Each point is reached from the start by the listed moves, each made once or not at all, plus a little noise. Is the number of moves made odd or even? Then give how often each move was made.
In the rows, 128 means zero.

Moves:
(1): [168 123 134 131]
(2): [171 164  95 160]
Start: [120 113 109 136]
Points:
[119 114 108 135] -> even (0, 0)
[203 145  80 170] -> even (1, 1)
[162 149  76 165] -> odd (0, 1)

Moves:
(1): [162 117 134 136 131 100 143  96 123 136]
(2): [124 165 125 156 147 134 121 127 132 147]
(3): [ 97 114 179 114 140 126 134 152 119 138]
(4): [109  99 120 164 109 120 135 143 131 144]
(5): [127 100 120 151 172 144 136 123 126 133]
(6): [150 122 155 126 124 152 135 130 101 134]
(7): [109 140 119 127 135 129 200 144 116 129]
(8): [150 124 119 111 160 128 126 169 131 132]
Start: [132 141 153 128 141 137 135 103 144 143]
Points:
[104 139 188  96 192 133 216 181 126 158] -> odd (0, 0, 1, 0, 0, 0, 1, 1)
[ 96 163 201 146 170 140 134 125 140 172] -> even (0, 1, 1, 0, 0, 0, 0, 0)
[ 60 111 187 147 140 129 223 157 123 168] -> odd (0, 0, 1, 1, 0, 0, 1, 0)
[138 162 223 150 179 136 228 115  96 191] -> odd (1, 1, 1, 0, 0, 1, 1, 0)
[158  77 218 141 165 124 169 153 110 185] -> odd (1, 0, 1, 1, 0, 1, 0, 1)
[107 124 134 215 184 149 139 111 149 184] -> odd (0, 1, 0, 1, 1, 0, 0, 0)

Moves:
(1): [169 123 113 141 132 145 112 145 148 114 140 127 123 167]
(2): [144 163 127 128 143 143 130 130 111 137 131 114 140 125]
(3): [111 147 189 136 133 124 133 152 139 122 126 123 102 122]
(4): [125 118 140 174 127 117 153 144 102 125 121 150 134 137]
(5): [112 138 143 126 149 134 106 120 107 142 147 122 123 148]
(6): [124 136 130 129 120 156 134 123 104 153 130 131 108 123]
(7): [133 136 117 127 130 143 182 118 118 105 123 114 114 152]
(8): [110 124  95 134 131 131 150 166 140 132 142 117 131 144]
(9): [127 131 143 154 113 155 106  92 156  99 111 115 156 111]
(10): [148 109 135 122 129 128 145 102 137 151 141 107 141 112]
(11): [127 149 121 157 122 125 114 113 109 106 181 149 124 123]
(12): [122 131 123 136 145 141 158 111 146 125 135 181 141 115]
Start: [109 116 134 107 149 128 139 105 122 109 156 133 139 115]
Points:
[180 149 123 139 143 231 180  47 129  97 163  75 151 138] -> even (1, 1, 0, 0, 0, 1, 1, 0, 1, 1, 0, 0)
[130 190 194 241 159 208 156  94 114  66 205 203 145 113] -> even (1, 1, 1, 1, 0, 1, 0, 0, 1, 0, 1, 1)
[118 156 168 176 182 222 231  21  79 127 173 143 174 114] -> even (0, 1, 0, 1, 1, 1, 1, 0, 1, 1, 0, 1)
[126 173 141 161 140 165 108  54 111  66 191 126 176  92] -> odd (0, 1, 0, 0, 0, 0, 0, 0, 1, 0, 1, 0)
[ 82 158 144 212 154 202 197  28  64  69 201 199 149 125] -> odd (0, 0, 0, 1, 1, 1, 1, 0, 1, 0, 1, 1)

Moves:
(1): [158 147 128 126 127 137 134 129 109 111 133 121 128 133 105 134 114 129
 125 119 138 122 139 133]
(2): [117 160 135 128 125 111 132 133 141 137 125 129 122 125 134 128 130 137
 127 126 121 119 120 128]
(3): [132 126 152 115 133 110 133 123 128 134 122 135 123 131 123 120 128 125
 134 132 129 136 138 130]
(4): [125 135 132 148 142 122 137 128 114 123 121 130 125 136 127 117 132 134
 127 120 130 135 122 123]
(5): [118 133 132 119 148 133 117 135 120 122 124 127 134 123 129 139 122 130
 131 137 128 126 120 137]
(6): [126 135 144 127 120 161 124 128 122 134 122 135 128 118 121 128 132 118
 129 119 132 132 126 116]
(7): [110 132 116 114 148 141 164 130 132 133 140 136 116 131 112 114 133 103
 122 122 126 114 127 130]
(8): [119 119 131 138 131 131 139 162 116 145 126 116 117 118 133 140 125 117
 141 138 130 132 151 131]
(9): [132 132 134 128 140 129 124 138 175 118 115 122 116 126 131 131 120 121
 119 112 151 131 138 128]
(10): [138 122 127 135 134 134 129 115 119 150 127 123 126 126 136 119 127 136
 122 140 133 131 126 142]
(11): [125 129 129 128 138 127 120 129 126 138 166 130 121 136 122 132 120 135
 134 124 139 128 125 124]
(12): [130 132 119 135 113 134 122 134 129 107 150 153 136 119 121 122 123 124
 126 134 134 145 135 149]
(13): [127 129 141 132 120 122 133 145 131 135 127 116 158 135 126 124 126 117
 118 141 132 113 130 120]
(14): [133 132 121 120 128 140 131 143 127 133 117 144 143 156 132 142 138 142
 113 125 134 124 140 127]
(15): [135 120 136 126 121 131 139 128 135 122 129 135 135 121 161 140 115 132
 146 116 128 124 119 135]
(16): [126 124 131 146 124 123 143 115 126 139 119 137 136 138 116 154 128 117
 115 130 131 131 118 127]
(17): [149 122 132 129 136 128 133 138 121 126 134 131 136 111 135 132 163 134
 112 123 127 127 134 135]
(18): [125 130 124 128 125 140 138 126 133 117 136 125 140 107 107 139 117 159
 139 127 130 123 138 126]
(19): [122 135 121 133 126 130 119 112 131 127 131 131 134 131 129 128 144 129
 153 140 138 119 117 133]
(20): [129 132 132 132 128 135 132 119 131 119 137 125 123 132 139 128 130 125
 123 144 121 133 138 126]
(21): [119 118 119 124 113 128 131 121 123 120 124 129 127 114 146 130 137 132
 116 131 157 126 128 121]
(22): [135 136 124 125 131 131 139 125 125 134 131 119 138 132 124 123 135 124
 123 126 132 158 126 127]
(23): [112 139 118 138 152 111 116 100 126 140 123 136 134 122 137 125 130 120
 135 111 130 120 151 127]
(24): [108 123 134 122 126 128 129 127 123 123 128 114 128 131 129 130 130 136
 124 111 129 123 133 154]
Start: [143 149 153  98 126 133 102 133 140 137 134 134 113 147  89 135 124 121
 139 132 146 131 133 121]
Points:
[173 179 185 120 152 166 137  97 153 124 127 130 137 130 108 179 142  98
 110  60 186 150 176 149] -> even (1, 0, 0, 0, 0, 1, 0, 0, 1, 0, 0, 0, 0, 0, 1, 1, 1, 0, 0, 1, 0, 1, 1, 1)
[181 174 178 118 123 158 135 132 160 102 177 160 158 160 102 149 103 169
 143 146 249 127 172 147] -> even (1, 0, 1, 1, 0, 0, 0, 0, 1, 1, 1, 1, 1, 1, 1, 0, 0, 1, 1, 1, 1, 0, 0, 0)
[157 216 215 142 118 179 177 159 148 143 127 140 167 158  83 179 113 138
 139 126 216 156 181 172] -> even (1, 1, 1, 1, 0, 1, 0, 1, 1, 1, 0, 1, 1, 1, 1, 1, 0, 1, 1, 1, 0, 1, 0, 1)

Moves:
(1): [146 141 120 122 132 122 126 147 121 112 135 124 110 115 145 127 123 120
 124 118 128 132 141 123 116 161 126]
(2): [126 141 130 112 119 125 161 121 131 128 121 121 145 119 140 118 123 130
 124 125 117 137 141 122 131 130 126]
(3): [141 121 146 118 135 126 124 129 128 131 130 131 137 117 125 144 120 135
 133 134 125 123 143 128 131 119 128]
(4): [135 132 133 148 120 138 119 121 130 123 135 124 129 137 123 137 125 121
 138 120 125 142 127 127 110 127 131]
(5): [122 132 119 148 151 121 137 121 127 134 119 130 132 129 130 135 123 120
 131 117 126 127 136 132 129 115 135]
(6): [131 128 148 128 143 142 127 120 123 124 136 131 112 141 128 118 137 127
 131 121 133 132 128 130 137 129 123]
(7): [130 112 146 140 125 117 161 137 132 142 135 124 124 114 133 122 136 116
 125 126 129 120 130 122 141 128 124]
(8): [123 137 137 127 121 141 130 145 132 125 115 144 144 125 113 125 126 126
 126 136 126 129 109 131 144 127 137]
(9): [134 142 127 128 140 114 130 127 160 123 133 129 122 140 137 125 132 136
 124 123 121 119 121 148 114 127 131]
(10): [137 133 136 134 134 140 122 129 122 141 135 121 129 124 127 116 122 129
 135 129 116 130 142 129 121 128 133]
(11): [115 128 122 116 136 113 147 145 141 125 168 112 144 126 141 128 143 132
 116 130 127 144 120 135 138 124 125]
(12): [133 126 125 122 125 128 134 122 126 128 136 144 126 134 136 135 123 122
 120 136 125 117 122 129 127 134 140]
(13): [133 102 116 124 128 137 136 125 137 122 125 113 145 119 143 127 128 145
 124 128 140 136 129 120 128 119 141]
(14): [128 128 136 133 115 118 112 146 119 129 135 136 141 156 140 121 144 125
 125 131 131 125 128 128 136 125 124]
(15): [130 119 134 114 127 131 107 137 124 132 116 141 123 114 158 127 129 121
 141 137 105 140 129 117 114 149 122]
(16): [135 127 131 111 131 141 141 143 143 145 114 120 135 133 108 143 117 131
 138 135 123 139 139 124 133 124 139]
(17): [135 133 126 123 126 130 128 131 116 133 121 133 130 126 115 127 145 126
 133 124 128 127 116 131 131 134 127]
(18): [138 145 124 128 128 116 145 135 138 120 141 127 110 123 119 122 124 150
 149 134 124 136 128 121 137 126 137]
(19): [130 137 127 127 137 123 122 126 135 122 128 116 135 132 117 126 131 122
 149 140 140 118 119 124 132 127 129]
(20): [139 117 135 126 140 133 112 133 129 114 114 119 129 144 130 129 133 121
 118 150  94 132 120 130 121 122 120]
(21): [126 137 134 138 127 120 130 125 131 138 129 132 128 129 133 131 128 134
 115 138 145 135 124 121 127 118 135]
(22): [128 116 124 111 117 123 132 122 130 124 119 128 126 116 127 114 118 121
 125 124 133 147 137 123 118 129 147]
(23): [124 139 128 134 136 126 136 142 132 121 131 133 129 121 127 135 138 129
 134 141 133 126 149 137 123 132 123]
(24): [128 127 136 130 142 128 134 129 114 131 117 120 129 130 137 141 121 127
 138 140 117 123 133 167 132 122 119]
Start: [135 119 129 153 130 131 138 157 116 139 140 128 150 156 139 128 129 115
 134 114 135 133 121 127 124 119 135]
Points:
[177 160 169 100 157 133 167 249 136 121 163 117 220 164 151 143 134 103
 138 188  85 145 153 132 142 136 152] -> even (1, 1, 1, 0, 0, 0, 0, 1, 0, 1, 1, 1, 0, 1, 0, 1, 0, 0, 1, 1, 0, 0, 1, 0)
[171 126 188 105 121 155 200 202 122 165 121 150 150 114 181  97 105  86
 133 132 110 181 149  90 126 172 181] -> odd (1, 1, 0, 0, 0, 1, 1, 1, 0, 1, 0, 1, 0, 0, 1, 1, 0, 0, 0, 0, 1, 1, 0, 0)
[183 143 159 137 113  88 183 219 117 126 190 127 152 156 213 120 168  97
 126 154  78 185 108  93 116 160 138] -> even (1, 1, 0, 1, 0, 0, 1, 0, 0, 0, 1, 1, 0, 1, 1, 0, 1, 1, 0, 1, 1, 0, 0, 0)
[185 159 171 129 128 150 164 178 128 178 132 124 166 126 135 141 110 141
 185 138  91 191 163 100 107 121 162] -> odd (0, 1, 1, 1, 0, 0, 0, 0, 0, 1, 0, 0, 0, 0, 1, 1, 1, 1, 0, 0, 1, 0, 0, 0)
[183 170 158 131 143 111 182 204  97 131 165 133 153 145 189 136 116 131
 163 149  96 127 192 157 124 142 143] -> odd (1, 1, 1, 0, 0, 0, 0, 0, 0, 1, 0, 1, 0, 1, 0, 0, 0, 1, 0, 0, 0, 0, 1, 1)
[149 107 135 142 140 127 197 194 120 141 106 127 172  95 203 114 118  95
 129 103 107 157 138 101 130 154 151] -> odd (1, 1, 0, 0, 1, 0, 1, 1, 0, 0, 0, 0, 1, 0, 1, 0, 0, 0, 0, 0, 0, 0, 0, 0)
[174 118 176 103 182 152 153 212 133 151 132 128 163 138 126 125 132 115
 172 153  60 204 130 124 144 105 175] -> even (0, 0, 1, 0, 1, 1, 0, 1, 0, 1, 1, 0, 0, 0, 1, 1, 1, 1, 0, 1, 0, 1, 0, 0)
[158 118 220 151 155 143 172 206 109 164 133 129 212 133 198 116 146 114
 171 179 130 143 164 146 161 107 139] -> odd (0, 1, 1, 0, 0, 1, 1, 1, 0, 1, 0, 0, 1, 1, 1, 0, 0, 0, 1, 0, 1, 0, 1, 1)
[152 156 150 176 162 101 217 203 139 138 185 141 181 134 110 162 152 105
 181 145 137 131 107 138 161 105 166] -> odd (0, 0, 1, 1, 1, 0, 1, 1, 0, 0, 1, 1, 0, 0, 0, 0, 1, 1, 1, 0, 0, 0, 1, 0)
[153 142 155 130 147 119 169 152 152 118 161 107 163 182 160 104 168 109
 104 118 109 201 102 144 100 106 146] -> odd (0, 1, 0, 1, 0, 1, 0, 0, 1, 0, 1, 0, 0, 0, 0, 0, 1, 0, 0, 1, 1, 1, 0, 0)
[210 136 149 134 142 124 202 237 158 130 117 132 176 144 181 111 134 104
 162 147  55 190 155 114  96 153 196] -> even (1, 1, 0, 1, 1, 0, 1, 1, 1, 1, 0, 1, 1, 1, 1, 1, 1, 1, 0, 1, 0, 1, 1, 0)

Moves:
(1): [123 132 131 138 142 126 128 111 157 136 135 141 120 133 130 136 114 170
 140 159 108 117 147 113 129]
(2): [127 161 130  97 134 133 131 120 154  99 132 118 166 133 146 150 134 116
 110 118 152 131 123 114 109]
(3): [132 132 159 144 110 128 115 133 131 124 109 123 120 117 125 128 130 124
 122 127 122 119 133 119 126]
(4): [119 141 142 164 129 122 147 141  95 117 135 121 104 129 135 131 117 147
 128 118 128 155 135 131 120]
(5): [133 138 149 119 136 101 129 120 107 145 119 112 124 127 137 115 131  95
 147 102 144 116 124 144 107]
(6): [157 128 138 106 128 156 120 154 136 116 130 132 142 110 142 147 137 143
 155 131 144 110 142 120 150]
(7): [141 129 120 119 127 127 136 124 125 139 109 111 119 133 137 153 130 128
 114 124 124 121 134 133 123]
(8): [142 153 112  79  95 124 119 139 137 112 134 112 127 163 163 116 152 118
 141 139 138 146 124 138 133]
(9): [137 137 120 148 110 124 127 138 129 133 143 141 132 112 115 125 151 122
 133  99 112 120 132 150  94]
(10): [119 151 105 161 138 142 139 128 114 153 132 125 104 134 137 119 131 127
 123 133 127 103 116  95 121]
(11): [138 104 152 116 123 124 157 110 120 116 171 149 110 132 133 132 118 132
 118 141 155 116 120 124 117]
(12): [135 138 122 124 131 115 136 155 131 127 121 170 127 124 110 135 143 125
 128 146 121 147 157 134 150]
(13): [115 128 132 152 123 137 150 129 132 139 138 117 145 147 137 141 122 137
 135 152 122 122 126 122 124]
(14): [ 88  96 129  98 133 151 149 113 128 140 111 117 113 135 148 135 154 120
 115 114  99 123 146 114 117]
(15): [139 131 128 139 126 122 126 107 120 110 116 135 135 124 136 138 134 102
 132 134 123 138 127 126 136]
(16): [101 117 138 146 123 133 104 122 146 159 126 121 129 129 160 141 119 122
 117 141 145 127 129 116 101]
(17): [150 124 150 131 122 116 102 114  98 132 121 126 142 127 110 103 155 122
 113 132 129 122 131 135 112]
(18): [128 136 131 145 111 122 145 124 134 109 131 137 138 101 130 115 110 144
 111 135 134 116 163 145 134]
(19): [107 116 115 121 130 102 142 123 148 142 120 135 140 115  94 135 152 139
 152 134 130 150 134 104 144]
(20): [164 134 139 145 126 152 135 127 130 131 117 155 110 101 101  84 123 123
 114 119 139 169 121 128 120]
(21): [139 107 126 124 128 120 128 134 141 110 112 122 131 153 132 122 127 128
 140 109 147 138 145 114 127]
(22): [143 125 123 131 123 128 127 133 122 151 147 135 130 118 124 122 130 132
 112 112 108 145 139 117 140]
(23): [131 136 120 115 135 141  99 137 132 110 144  97 115 114 105 137 138 110
 140 135 145 144 168 118 124]
(24): [118 133 133 144 137 136 126 105 152 133 139 136 128 132 112 130 145 134
 139 121 147 131 131 149 144]
Start: [144 152 139 135 108 116 143 105 104  94 112 144 135 140 135 158 116 128
 129 168 106 128 121 117 150]
Points:
[148 129 188  62  49 161 139 140 148  56 139 147  99 109 204 192 165 111
 124 229 155 122 247  96 155] -> odd (0, 0, 1, 0, 0, 1, 0, 1, 0, 0, 1, 1, 0, 1, 0, 1, 0, 1, 0, 0, 0, 0, 1, 0)
[203 198 199 165  79  92 102 156  81 142  92 141 101 167 204 140 163 142
 161 183 134 143 206  57 130] -> even (1, 0, 1, 1, 1, 1, 0, 1, 0, 1, 0, 1, 0, 0, 0, 1, 1, 0, 0, 0, 1, 1, 0, 0)
[138 202 231 118  73 151 127  20 150  95 142 118  84 127 182 112 173  92
  87 185 192 112 205  75  48] -> even (1, 1, 1, 0, 1, 0, 0, 1, 0, 1, 1, 0, 0, 1, 0, 1, 1, 1, 0, 1, 0, 0, 1, 1)
[229 178 202 108  62  85 147 102 158  53 131 209 123 154 160 177 191 112
 214 167 159 120 199 138 155] -> odd (1, 0, 1, 0, 1, 1, 0, 1, 1, 0, 1, 1, 0, 0, 1, 0, 0, 0, 0, 0, 1, 0, 0, 1)
[134 183 183 176  59 154 158 122 154 126 128 171 121 148 206 217 201 159
 155 201  56 170 227  97 150] -> odd (1, 0, 1, 1, 0, 1, 0, 1, 1, 0, 0, 1, 1, 1, 1, 1, 0, 0, 0, 0, 0, 1, 0, 1)
[178 163 192  53  73  78 129  89 112 103  45 166 146 133 146 164 237 108
 189 212  78 137 209  84 178] -> even (1, 0, 1, 0, 1, 1, 0, 1, 0, 0, 0, 1, 0, 1, 1, 0, 1, 0, 1, 0, 0, 0, 0, 0)
[159 188 196 117  53 146 190 117 109 141 146 152  97  99 197 145 202  95
 121 104 155 172 138  35  53] -> even (0, 1, 1, 1, 1, 1, 0, 1, 1, 1, 1, 0, 0, 1, 0, 1, 0, 0, 1, 1, 0, 1, 0, 0)
[123 249 136 144  93 116 138  60 162  85 139  82 156 167 227 184 122  90
 148 236 163 100 193  64  87] -> even (1, 1, 0, 0, 1, 0, 0, 1, 0, 1, 0, 0, 1, 0, 1, 1, 0, 1, 0, 0, 0, 0, 1, 0)
[179 208 158 168 106 152 162 116 160  57  82 164 183 157 169 220 170 115
 157 191 157 112 169  61 183] -> odd (0, 1, 1, 0, 0, 1, 0, 0, 0, 1, 0, 1, 1, 0, 1, 0, 0, 0, 0, 0, 1, 0, 0, 1)
[176 166 188 194  37 144 110 113 106  96 107 151 105 142 124 124 238  74
 118 143 109 249 249 110  98] -> odd (0, 0, 1, 1, 0, 0, 0, 1, 1, 0, 0, 1, 1, 1, 1, 1, 1, 0, 0, 1, 1, 1, 1, 1)
[154 167 188 155  63 102  61 114 118  69 104  80  95 178 171 150 142 142
 144 208 141 177 207  78  93] -> even (1, 0, 1, 1, 0, 0, 0, 1, 0, 0, 0, 0, 0, 0, 0, 1, 1, 0, 0, 0, 1, 0, 1, 0)
[162 222 156 205  79 176 119 103 142 123 146  82  90 167 214 228 147 156
 158 227 121 134 200  50 156] -> odd (1, 0, 1, 1, 0, 1, 1, 1, 0, 1, 0, 0, 1, 0, 1, 1, 0, 0, 0, 0, 0, 1, 1, 1)
